Each row of a before or after table is a point. One or more steps were done to the points. Then noise was added and the rows were shuffled. The steps act on columns, c1 being the first. What was done? A step turns or swaps two columns, mirrors them in a line or flattens them onto one, adds a multiple of one to another, or multiplies or shifts one. Angles are multiples of 10 degrees, from the lower column toward the higher: turns from -170 to 170, lines from 10 to 170 but not 90. Use the fewest steps. Two steps may share a column if one is a turn and the other turns, adds or multiplies; they go together, in the order done. Otherwise the lowest column goes first.
(in the rows, 128 means zero)

Before (11 x 3):
[[179 156  99]
 [104 156 106]
 [ 80  94 121]
 [128 171  91]
 [141  69  89]
 [ 80 172 138]
 [ 98  81 169]
 [ 93  78 162]
 [126 173 124]
 [139 148 164]
 [ 96 152  77]]
After:
[[143 112 178]
 [119 148 130]
 [102 153 171]
 [106 144 105]
 [103 138 133]
 [131 108 184]
 [161 135 143]
 [ 69 135 119]
 [102  99  94]
 [142 147  69]
 [ 89 115 159]]
Steps: turn c1 and c3 by -50 degrees; multiply c2 by 0.4

Before:
[[152 134 142 152 107  90]
 [167 118 133  76 117 149]
 [167 104 164 117 150 158]
 [111  85 101 157  77 139]
 [167 168 122 101 103 138]
 [108 110 123 136 147  91]
 [115  93 154  79 168 154]
 [120 169 158  86  92 137]
 [ 95 151  84 165  78  79]
 [144 121 120 147 154 151]]
After, 10 rows:
[[152 164 115 101 156 142]
 [ 96 182 220 139 128 132]
 [121 141  82 134 143  87]
 [167  91  56 108 200 135]
 [168 138  71 149 155  88]
 [145 105 132 123 204 121]
 [167 104  46 159 167 128]
 [109  98 185 130 126 160]
 [109 151 154 126 197 162]
 [116  87  88 138 219 144]]
Steps: turn c3 and c4 by -130 degrees; add -1 times c1 to c3; mirror c2 and c6 in the line at 150 degrees; shift c5 by 50

Before, 8 rows:
[[175 106 171 176  92 186  90 154 162]
 [ 95 140 137  78 127 106 127 109 183]
 [105 155 137 132 116 104 163  78 116]
 [147  58 139 150 112 133  81  89 110]
 [102 127  86 126  87  87 157 110 109]
 [127  96 115  93 150 164 104 134  65]
 [201  97 123 167 123 146  83 123 132]
 [124 136 130 171 112  90  85 136 150]]
After, 8 rows:
[[ 62 172 135 145 121  89  85 125 134]
 [130 121 146 186 125 126  87 133 153]
 [ 86 159 167 127 163  51  89 152 163]
 [122 204 148 139 140 111  79  89 107]
 [144  97 141 142 135 144 163  81 113]
 [161 114 129 104 139 176 126 113 182]
 [138 158 105  83 119 126 104 134  68]
 [156 124 161 152  79 161 159 111 109]]
Steps: turn c1 and c2 by 170 degrees; turn c3 and c5 by 80 degrees; mirror c4 and c6 in the line at 160 degrees

Before (12 x 12):
[[165 134 189 154  66 127 149 137 123 160  98 103]
 [149 115 135 115 138 121 149 171 155  99 149 165]
 [148 110 141  96 174 127 101  98 157 147  80  82]
 [134  73 173 168 100 121 132 113 127 114 101 108]
 [109  76 131 117 133 149 133 181 142 148 150 142]
 [131 118 152 207 116  84 124 112  99 167  95  91]
 [104 110 175 135 173 171 125 170 137 105 180 157]
 [ 92 131 115 125 162 145 121  95 190 126  82  71]
 [134 121 137 154 106 137 144  93  81 140  80 102]
 [138 114 118  82 171 132 141  96 173 126 160  49]
 [ 70 101 181 106 130 121 139 149 140 129 151 201]
 [151  85 141 133 171 171 165 143 177 143 203 175]]
After, 12 rows:
[[162 114 141 167 127 121 144  91 159 119 130 145]
 [132 108 175  66 140 125  96 128 152 154  93 126]
 [138 115 159  32 156 133 132 129 175 132 159 139]
 [103 130 151  70 156 144 110 158 189 104  81 129]
 [101  75 133 155 129 149 131  99 142 133 163 168]
 [124 110 191 172 109 173 124 112 137  94 163 150]
 [105 119 130 132 102  86 130 216 100 160 122 134]
 [143  72 126 127  76 122 133 176 128 120  91 127]
 [ 82 101 156 182  85 121 137  72 141  91 151 108]
 [135  84 171 172 137 172 157 109 181 155 214 117]
 [134 134 104 126  43 127 149 158 127 177 121 147]
 [124 121 114 108 110 136 152 172  84 142  88 109]]
Steps: add 0.7 times c10 to c11; turn c1 and c10 by 40 degrees; turn c3 and c5 by -60 degrees; turn c8 and c12 by 120 degrees; turn c4 and c8 by 60 degrees; turn c7 and c9 by 10 degrees

Before (12 x 14):
[[153  91 138 115 126 156 123 105 125 128 143  87 107 116]
 [107 108  99 114 153 108 102 106 129 138 116 102 135 118]
 [122 120 144 163 146 124 143 126 152 145 113 138 116 178]
 [ 90 121  87 145 134 107 125 105 126  80 104 142 149 130]
 [ 95 124  95 128 124 114 146 119 104 103 144 128  90 109]
 [100 107 121  96 154 166 123 127 145 150 173  92 127 183]
 [117 163 119 103 140 160 148 100 141 102 170 145 142 121]
 [162  88 155 147 141 147 136 135 144 124 158 163  90 114]
 [160 135 148 110 143 106 100 100  98  86 133 153 112 118]
 [109 117 146 160  99 142  99 148 131 158 175 161 116 150]
 [146 164 122 145 156 152 146 131 139 100 178 122 113 158]
 [131 114  91 142 140 154 124 117 115 150 114 127 144 166]]
After (12 x 14):
[[117 227 128 105 144 141 143 100 140 100 170 128 142 113]
 [164   1 137 144 145 136 133 140 141 125 160 131  87  98]
 [125 102 130 160 152 128 146 127 146 146 112 145 117 126]
 [155 147 136 110 120 122  85 101 123  90 133 132 108 102]
 [ 96  62 130  99 151 146 129 123 146 151 173 138 127 170]
 [ 92 109 120 144 130 118 112 104 130  78 106 136 153 116]
 [102  68 118 117 147 116 104 101 142 136 115 110 135 151]
 [159  12 134 114 120 140 123 104 126 136 144 107 107 162]
 [109  92 129 163 111 142 102 148 119 154 175 147 113 102]
 [ 99 115 117 126 115 119 143 123 114 102 144 121  90 122]
 [144 239 120 143 152 134 141 130 148  98 183 135 112 140]
 [135  84 111 141 125 136 132 118 125 145 111 143 144 135]]
Steps: multiply c2 by 3; multiply c3 by 0.4; flatten c5 and c9 onto the line at 40 degrees; multiply c6 by 0.4; add 0.3 times c10 to c7; multiply c14 by 0.4; turn c12 and c14 by -70 degrees

Before (9 x 20):
[[130 125 137 128 143 134 131 134 135 151 114 118 124 125 114  99   7 128
  105 104]
 [ 93 154 124 116 149  81 117 113 121 112  97 161 116 147 116 111 134 123
  100 104]
 [127 117 107 112 131 116 131 154 118 152 112 115 118 148 139 157 132 146
  119 129]
 [120 122 135 133 152 133 136 149 154 126 105 110 155 127 122 144  79 127
   96 115]
 [139 127 134 133 133 148 142 114 132 113 193 111 135 148 121 105 129 126
  115 145]
 [132 131 136 132 141 151 121 145 130 149 117 129 126 144 100 109 131 131
  104 133]
 [126 120 116 106 135 151 125 156 136 150 127 131 114 119 137 108 141 141
  117 158]
 [144 188 118 114 139 142 117 149 114 193 110 138 135 140 135 122 137 134
   97 131]
 [133 119  87 142 135 142 131 150 160 126 101 109 123 141 138 146  93 163
  102 124]]
After (9 x 20):
[[131 128 138 130 174 121 182 133 133 151 115 118 125 124 101 114  38 128
  103 103]
 [ 86 119 124 114 192 174 122 112 122 114  96 160 115 147 112 117 138 122
  100 101]
 [134 136 133 133 146 107 131 114 133 112 191 111 135 150 103 123 123 127
  115 146]
 [137 119 105 138 136 147 125 153 116 151 111 116 119 147 157 138 130 145
  119 131]
 [128 120 134 124 203 120 149 146 152 127 103 112 154 127 143 124  88 127
   96 114]
 [140 125  85 124 150 110 145 149 158 125 102 112 123 141 146 136 103 165
  102 125]
 [129 132 139 135 168 105 124 145 131 149 118 129 126 144 108  99 133 131
  105 133]
 [ 93 178 118 150 162 122 123 149 112 192 109 137 137 139 123 135 139 133
   97 133]
 [132 120 115 159 148 119 124 158 137 150 127 131 116 120 106 137 138 140
  118 158]]
Steps: turn c1 and c2 by 50 degrees; turn c4 and c6 by -150 degrees; multiply c5 by 3; flatten c7 and c17 onto the line at 120 degrees; swap c15 and c16

Before (11 x 32):
[[ 67 129 137 104 125 113  95 122 177 103 153 158 142 130  79  68  93 143
  120 154 166 130 120 147 147 176 142 146 161 130 100 183]
 [100 188 136 108  99 116  99 116 143  90 132 124 138 141 146  70  88 172
  100 144 135  98 117 137 138 200 115 117 175 129 108 180]
 [138  94 111 157 139  87 171 118 124 119 119 149  92 107 134 150 139 151
  171 114  93 133 146 140 141 139 133 123  84 155 121 110]
 [139 108 135 128 124  95 196 125 102 116 168 133 155 104 145 159 138 179
  183 130 127 142 130 128 169 107 131 100  58 110  65 124]
 [ 85 212 143 123  91 132  73 125 139 131 123 134 143 103  79  95  67 147
  109 149 135 119 155 124 143 170  95 142 160 166  72 176]
 [154 108 147 153 134  72 172 174  90 124 192 167 124 149 134 159 137 141
  113 113 111  81 125 135 199 121 124 120 125 113 148 114]
 [132 100 132 176 122  84 235 113  88  84 165 151 102 157 121 162 160 160
  161 115 105 134 152 131 167 113 114 130 138 131 103  81]
 [161 117 123 117 125 126 155 108  82  79 156 157 128 112  89 161 152 174
  163 138 120 122 133 119 175 144 125 132  92 129 137  98]
 [ 82 113 111  98 101 119  87 106 154 114 128 142 126 124 124  66  89 119
  104 156 139 123 137  98 164 152  83 121 174 117 104 163]
 [112 103 161 143 132  66 193  94 128 143 132 121 132 137  99 124 148 155
  110 112 103  94 109  82 134 122 134 122 124 110 131 108]
 [142 128 164  74 180 181 105  86 121 148 155  98 184 100 132 161  90 118
   99  89 161 109 146 249 190 113 100 174 122 130 200  47]]
After:
[[ 81 136 110  76 103 133  87 106 154 105 119 142 127 123 124  65  38 119
  105 156 140 120 138  99 163 151 132 121 175 112 104 162]
 [ 66 126 137 129 125 112  96 123 176  88 122 158 140 129  78  68  43 143
  121 154 167 126 120 147 147 176 155 145 161 132  92 183]
 [ 99 113 137 106  99 127  98 116 142  67 119 125 137 143 146  70  39 170
   99 143 134 192 116 137 139 199 138 118 176 134 107 179]
 [139 124 135 131 124 104 195 126 102 110 110 133 154 107 146 158  89 180
  183 130 127 103 130 128 169 107 130 100  59 110  52 124]
 [133 141 132 139 123  89 234 112  88  58  99 152 101 157 121 163 111 161
  161 115 105 104 154 132 166 114  79 130 138 126  88  82]
 [152 168 147 137 134  46 173 174  90 122  97 168 123 150 134 158  88 142
  114 113 109 143 125 135 198 122 106 120 126  96 120 113]
 [143 142 165  77 181  96 104  83 120 159 188 100 183 100 131 158  39 118
   99  90 161 141 145 249 190 113 160 174 121 125 193  47]
 [138 154 112 147 141 126 170 116 123 113  86 148  91 107 134 148  90 151
  169 114  94 100 149 140 139 140 106 123  83 147 121 109]
 [112 160 160 140 133 103 193  95 128 154  71 120 131 139  99 124  98 156
  110 112 103 130 110  81 134 123 119 123 123  95 122 109]
 [160 139 122 121 125 100 156 109  82  51 136 158 128 112  89 162 102 175
  164 140 119 123 132 118 175 144 136 131  92 126 127  98]
 [ 84  97 142  96  90 152  71 126 140 131 131 134 144 103  78  96  17 147
  108 151 134 198 156 124 143 171 117 143 161 181  77 177]]
Steps: turn c2 and c22 by 130 degrees; turn c2 and c30 by -20 degrees; turn c4 and c27 by -60 degrees; turn c6 and c11 by 70 degrees; turn c6 and c31 by 20 degrees; multiply c10 by 1.6; shift c17 by -50

Before, 14 rows:
[[128 117 137 170 171  92 128 144 169 143 115 168 114  98 122 140 137 144
  137  94 128 122 138 143 155 124 101 162 106 150 113 124 130 100 130  97
  149 101 146 106  89 114 118 156 121 123 113 102 140 119  95 118 102 121
  138 136 112  78 114 140  85 159 109 109]
 [171 129 143 124 155 161 175 123  86 110 115  75 110 122 123 106 135  73
  141 124 127 152 125 135  89 184 133 151 134 138 121 159  83 115 156 120
  128 162 105 138 156 132 166 181 120 106 155 108 135 192 115 111 158 163
  149 151  85 123  83 126 128 114 131  85]
 [136 117 141  73 137 151 160 131 100 119 103  93 113 123 149 147 130  79
  127 140 137 150 137 117 121 165  81 136 144 118 143 180  99 126 136 114
  152 163 136  94 149 114 205 133 138 115 166 132  90 205 105 107 143 154
  125  99  92 130  85 100 130 152 121 110]
 [106 125 130 161 172 107 122 112 133 153  99 172 125 110 103 156 167 134
  137 103 156 141 153 126 132 102 124 116 107 117  87 163 128 125 121 113
  122 103 137 126 109 121 109 152 131  98 143 133 184 109 154 127 134 109
  117 139 134 102 142 126  94 152  98 123]
 [115 128 169 161 143 121 114  78 113  64 140  82 178 119 146  82  71 137
   72 147 130 147 118  86 132  94 152 182 127 100 187 172 113 167 116 145
  148 149 181 112 101 192 186 120 110 144 158 136 131 154 110 115 149 111
  159 137 125 115 142 208 107 139 220 147]
 [121 137 130 158 156  91 157 136 157 155 104 156  92 123 101 128 156 154
  143 137 127 147 141 109 141 111 116  73 116 148 103 147 119 103 122 139
  159 101 124  90 101 130  97 114 116 141 111  81 144 105 119  88 107 129
  132 148 121  81 149 147  90 114 128 118]
 [ 97 128 155 168 193  89 139 134 135 160 110 156 152 143 103 130 174 114
  123 103 150 118 143 116 155 110 104 136 117 148 114 112 102 108 122  99
  122  83 135  99 114 119 114 103 139 122 118 129 136  98  99 116 139 127
  131 182 123 103 141 138 111 110 133 131]
 [113 143 186 129 101 132 105  94 111  57 168 118 173 143 133  80  78 128
  125 133 112 139 136 128 139 120 121 169 104  98 200 123  90 166  97 152
  169 172 183  97 124 231 198 109  87 130 141 117 144 178 134 160 165 124
  128 135 140 137 158 178 120 158 218 146]
 [103 153 131 188 171 109 132  98 126 127  93 178 127 131  96 139 124 152
  139 115 130 142 126 126 144  90  93 102 122 146 105 124 125 106 126 103
  125 132 154 124  84 106  74 108 142 142 121 114 137  97 115 150 118 142
  136 130 132 100 105 118 106 134 108  95]
 [110 118 136 120 130 152 160 127 116 118 150 113 141 118 182 170  96  86
  152 144 151 166 141 152  90 174 106 143 145 147 119 163 107 128 141 133
  155 171 153 124 174  89 173 142  97  65 136 135 105 191 126 123 172 149
  160 125  98 127 110 108 130 105 158 115]
 [105 142 163 145 139 140 126 118 104  97 122 120 164 131 193  82  75 143
  137 132 139 140 135 103 149  94 133 179 152 121 179 122 147 151 111 121
  194 177 153  95 150 195 211  88 103 121 148 137 168 138 136 164 134  94
  148 122 126 146 154 176 124 138 204 120]
 [ 93 113 124 143 166 103 133 145 124 157 128 146 115 110 110 146 152 128
  112  87 114 143 152 134 142  89 129 137 132 134 106 110 141 138 132 147
  132 105 129 129  96 129 107  91 144 138 114  91 138 128 124 111 123 116
  143 134 146  75 109 108  97 126  97  93]
 [127 145 125 110 143 151 155 157 128  78 109  99 161 111 152 120 120  62
  143 128 124 193 172 152 118 185 105 113 183  89 149 162  99 121 163 106
  132 136 119 101 136 130 185 164 121 115 160  85 109 192 110 117 147 154
  173  69  96 123  99  97 125 115 132 112]
 [135 107 147 176 153 100 107 158 110 139  87 157 132  96  83 135 130 142
  123 115 143 138 150 115 132 115 114 103  97 141 145 110 138  91 139 145
  161  93 126 120 100 118 112 133 154 127 124 130 137 118 137 132 129 148
  140 119 127  79 132 136 118 118 139 124]]
After, 14 rows:
[[ 95 116 124 145 166 102 132 166 124 157 127 146 116 112 109 117 151 129
  113  87 114 140 177 137 143  90 129 137 134 135 109 109 141 141 132 146
  131 104 129 128  99 141  93  91 144 136 116  89 140 131 124 109 124 116
  143 133 143  75 107 108  97 125  96  91]
 [105 141 142 145 140 142 126 128 104  97 120 119 165 130 195  93  76 143
  139 133 141 139 144 124 149  96 134 178 153 123 179 122 144 154 111 123
  193 176 151  95 150  55 215  88 103 122 149 138 170 136 134 161 136  96
  149 102 137 146 154 177 122 137 206 120]
 [133 106 136 176 154  99 107 209 111 139  86 156 130  97  82 135 131 141
  122 114 143 137 172 121 130 115 114 103  98 141 143 110 137  90 139 145
  159  93 126 119  98 139  81 132 154 127 125 129 138 116 139 134 126 148
  139 115 134  78 134 135 116 119 140 124]
 [111 144 146 128 100 132 106  58 110  57 171 117 175 142 132  62  79 128
  127 132 112 140 148 137 138 119 120 169 107  97 199 126  89 168  98 150
  170 172 179  97 124  36 228 107  88 129 142 119 142 178 134 158 165 121
  126 128 158 137 156 176 119 160 216 145]
 [115 130 145 162 144 121 113   8 113  63 140  83 180 120 146  95  72 136
   71 147 130 149 107 139 129  93 152 185 126 102 189 174 114 165 114 146
  146 148 182 113 101  55 235 122 112 145 158 137 128 154 111 114 150 111
  159  86 141 115 142 208 111 138 217 144]
 [104 125 127 162 172 107 122  77 131 153  99 172 127 110 102 122 168 134
  136 103 159 139 179 140 131 102 122 115 107 116  88 165 128 125 122 113
  124 101 138 126 108 155 127 153 130  97 142 136 184 110 154 127 134 108
  117 126 135 103 140 128  94 150  98 124]
 [128 144 132 112 143 153 155 229 128  77 109 100 162 111 149 132 120  64
  140 129 124 192 215  70 117 186 105 113 183  89 150 163  97 123 165 106
  131 137 120 101 136 117 152 164 122 115 156  87 108 191 110 115 146 152
  172 151  96 123  99  96 121 115 133 113]
 [122 138 130 158 156  89 157 142 157 155 103 157  92 122 101 124 158 155
  141 140 125 148 153 148 139 111 116  72 114 147 103 146 121 104 120 139
  159 101 124  90 100 127  90 115 118 141 112  81 144 107 119  90 108 129
  132 110 121  79 148 146  92 115 127 120]
 [103 153 128 186 170 112 132  27 126 126  94 178 129 133  96 141 124 152
  139 117 129 141 125 131 143  89  93 103 124 144 107 126 124 107 124 103
  124 133 155 123  83 150 108 107 142 141 122 113 135  99 113 149 120 140
  134 126 134 100 107 118 103 135 107  93]
 [ 97 128 138 169 193  89 141 139 134 160 110 156 152 140 105 135 172 114
  124 102 150 118 157 182 154 108 103 137 117 148 114 113 101 108 122  99
  123  82 136  98 115 134 109 102 140 122 119 130 136  99  99 116 140 129
  132 115 132 103 141 138 114 110 131 132]
 [137 114 136  72 137 155 160 160  99 120 103  95 112 123 151 129 131  79
  126 139 140 149 144  99 121 167  82 136 144 118 144 180  99 126 136 113
  151 163 135  95 151 151 198 133 138 114 168 134  89 204 105 106 145 154
  125 115  99 129  87  98 129 152 123 109]
 [129 118 134 171 170  93 128 171 168 144 115 169 113  98 119 135 139 144
  137  96 127 123 148 137 155 125 100 161 105 151 114 125 131 100 130  97
  148 100 144 106  91 145 103 155 121 122 114 103 140 118  98 119 102 123
  138 144 119  77 114 140  86 160 108 110]
 [173 128 140 122 155 161 176 127  85 109 114  75 109 122 122 134 134  74
  142 125 128 151 123 150  91 185 134 150 134 137 122 160  83 114 156 122
  127 162 105 139 157 108 171 184 120 106 154 108 136 190 113 112 160 163
  150 136  92 122  83 127 130 113 133  87]
 [110 119 135 119 127 152 160 138 115 119 148 111 139 118 183 141  97  85
  152 143 148 168 154 126  91 173 107 143 146 146 119 164 107 126 140 131
  155 171 153 123 175 185 173 142  97  66 136 133 103 190 126 123 173 151
  159 149 102 125 108 108 132 105 158 115]]
Steps: turn c3 and c57 by 20 degrees; multiply c3 by 0.4; multiply c8 by 3; turn c8 and c43 by -20 degrees; turn c16 and c42 by 120 degrees; multiply c23 by 2; swap c24 and c56

Before (12 x 64):
[[ 91 173 165 188 104  96 212 131 153 131 161 143 128 150  81 118 136 106
  160 131 178  75 198 163 132 196 131 163 188 113  77 121 128  77  98 153
  103 108  80  95 139 114 138 110 214 149 135 130 137  77 160 152  77 104
  175  99 161 130  99 142 107 193  58 174]
 [121 166 124 136 131 126 134  96 148 103 163 111 111 114 155 107 127 142
  137 165 140  93 125 165 128 117  88 129 156  69  90 197 137 142 162 173
  139 208 112  91 112 168 131 186 179 129 179  97 133 155  87 127 133 145
  121 106 138 178  84 188 180  94 116 114]
 [131 157 148 104 144  75 126 165 119 138 113  84 153  77  93 144 120 137
  120  99 118 144 167 133 180 139 164 131 105 169 159 103  89 127 125  90
  141 102 173 145 128  96 157  71 159 155 104  82 117 113 153  91  77 140
  189 166 134  84 164 133  92 146 106 100]
 [174 176 169  97 125  80 124 145 110 124  84 119 187 112 102 151 116 162
  103 150  88 152 170 121 162 144 157 171 130 129 144 115  52 150 155 123
  105 104 130 145 121 108 163  93 143 146 109  91  56 153 143 113 120 111
  160 155 114 131 162  78 100 124 124 110]
 [119 141  90 119  67 103 101 136 110  93 130  82  98  71 126 123 137 132
  106 220 138 109  82  95 159  79  96 102 140 119 174 129 133 168 184 129
  130 195 117 129 121 149 160 131 172 119 115 143  98 179 114  86 119  91
  111 111  92 176 126 140 150  87 125  93]
 [171 178 147  98 120 125  95 129 119  90 106  86 151  92 125 142 125 107
  125 159 146 136 117  78 147 112 140 138  92 161 197  86 111 148 120 116
  135  76 137 149 164 103 211 110 137 138 121  96  88 135 139  93 128 142
  213 169  70 123 143  87 104 141 126 112]
 [125 175 112 181 170 137 167 115 169 124 163 150 100 167  84  93 153 145
  142 110 178  68 196 155 136 202 130 152 173 139 127 173 111  69 120 123
   96  95  77  56 125 139  89 142 210 157 144 174 162  75 138 148  98 120
  118  90 139 108  74 120 142 139  39 178]
 [110 123 102  77 103 104  87 151 144 112 158  97 171  79 107 134 129 142
  128 160  87 117 149  84 134 113 119 145 124 153 151 110 122 146 160  91
  128 101 153 143 129 134 213 113 124 133 124 113  80 159 148  90 117 138
  199 141 107 172 188  98 136  96 115 104]
 [150 177  84  97  90 110 108 141  93 123 137  78 144  83  94 148 104 110
   84 163 112 110 129 104 117 128 117 122  95 140 140 128 152 153 150 103
  175 122 144 153 118 106 166 101 106 149 110 105  74 153  96 127 142 113
  161 147  98 147 154  93  84 109 128  83]
 [143 137 107 173 107 108 133  99  91 104 151  86 145  97 146  98 166 121
  120 150 152 105 126 133 101 134  88 142 183  78 154 157 152 122 174 136
  132 161 126 120  84 141 126 152 171 102 129 135 138 169  89  85 132 134
  120 122 132 167 121 149 168  91 151 168]
 [153 151 108 102 100 110 113 174 110 115  95  71 118  70 148 182 135 131
   86 158  98 139 126  95 143  89 108  91 138 170 100 119 130 140 175 121
  122 121 131 163 152 146 195 131 142 122 157 117  92 151  95  92 117 122
  160 140 128 152 156 102 114  98 166 128]
 [109 179 199 169 156  96 141 136 136 153 155 152  71 160 109  74 161 135
  160 111 185  44 201 148 118 196  96 188 155  90  75 165  97  99 120 125
  107 118  80  91  99  95 113 143 216 140 141 119 176  73 161 139  74 104
  151  72 143 100  95 123 107 110  76 175]]
After:
[[122 140  91 122  73 101  96 138 108 100 136  81 100  73 121 120 131 133
  111 218 137 104  80 117 161  81  96 165 124  98 112 127 131 170 187 128
  133 194 115 134 119 151 160 148 176 139 115 116  94 177 166  88 120  96
  110 112  92 179 125 138 145  91 125  92]
 [112 182 197 171 156 101 137 143 136 153 151 150  73 159 106  75 130 134
  160 114 180  45 202 167 115 195  94  60  99 130 129 169  99  96 117 125
  133 122  76  96 104  96 113 161 215 138 138 147 176  69  78 137  74 104
  155  76 143 100  94 126 106 107  74 175]
 [175 174 164  97 122  83 124 145 113 124  82 123 185 115 103 149 103 162
  103 149  89 151 176 122 160 146 161 102 122 124  88 134  52 152 158 126
   99 102 129 144 126 111 164  96 140 118 111 160  58 153 115 114 123 108
  159 152 112 128 162  73  99 125 123 112]
 [152 153 106 102 102 108 117 171 107 115  95  73 116  70 144 182 127 131
   86 158  99 143 129  73 140  90 108 164 126 118 174 124 133 138 176 121
  117 121 134 166 151 145 192 135 143 141 155 145  92 151 123  92 118 120
  159 142 127 150 154 105 113  97 166 131]
 [120 165 124 139 131 126 135  96 147 105 167 111 109 117 155 107 185 140
  136 169 140  97 121 201 129 115  85 153 102 127 159 170 141 144 161 176
  187 208 109  96 113 171 131 135 180 151 177 157 132 154  84 130 132 145
  120 106 140 178  85 189 179  98 119 115]
 [147 172  83  94  92 113 111 140  93 121 140  74 143  84  90 149 113 110
   86 162 115 109 126 105 116 128 117 163 144 111 123  95 154 153 149 106
  163 125 142 154 119 103 162  91 105  91 109 138  69 146 125 129 142 115
  160 145  98 147 155  91  82 113 131  82]
 [169 175 151 104 120 125  92 129 116  91 106  86 150  88 123 139 113 110
  123 161 150 132 121  74 148 108 146 132 146 104  64  90 112 144 116 121
  105  81 139 150 168 106 207 108 134 102 119 158  88 135 166  90 129 145
  219 171  72 121 141  92 105 143 125 114]
 [124 175 113 176 170 140 168 109 170 128 163 154 100 167  86  92 125 146
  144 113 179  66 193 134 139 202 134 110  77 157 113 187 105  66 119 121
  131  95  76  58 121 142  89 167 210 142 140  93 162  74 119 149 104 117
  123  89 136 110  74 119 141 135  44 177]
 [148 143 105 174 107 109 135  97  89 102 150  87 141  99 151 101 141 121
  123 153 152 104 123 174 102 137  86 170  95 108  98 144 151 121 174 137
  148 159 124 119  87 140 122 171 170 174 131 136 141 166 116  86 131 137
  122 118 131 168 122 147 165  90 150 167]
 [106 117 105  78 101 102  89 157 144 109 160  96 170  81 107 128 119 141
  131 159  85 116 151  88 136 112 121 108 129 102  98 112 125 147 162  92
  114 101 157 139 126 137 217 118 123 121 124 141  83 158 136  90 113 139
  204 143 105 174 190  99 137  97 114 103]
 [ 96 174 166 187 102  94 213 134 154 129 160 138 129 154  79 118 108 104
  159 131 177  75 202 160 135 194 129  73  73 152 151 137 130  77  93 153
  101 106  77  99 136 109 138 128 208 159 134 130 136  76  88 155  80 101
  172  97 162 128  93 139 104 198  61 170]
 [130 163 150 103 138  74 129 169 115 133 114  85 155  78  93 145  78 137
  119  97 118 146 164  93 179 141 169 115 137 154 105 104  91 125 124  94
  117  99 172 148 126  91 156  86 161  99 105 170 118 111 158  95  70 137
  190 171 139  82 162 131  90 147 104 101]]
Steps: turn c17 and c48 by 160 degrees; turn c17 and c44 by -70 degrees; turn c24 and c30 by 60 degrees; turn c28 and c31 by -140 degrees; turn c28 and c51 by 60 degrees; multiply c46 by 0.7; turn c29 and c46 by 140 degrees; turn c32 and c37 by 40 degrees
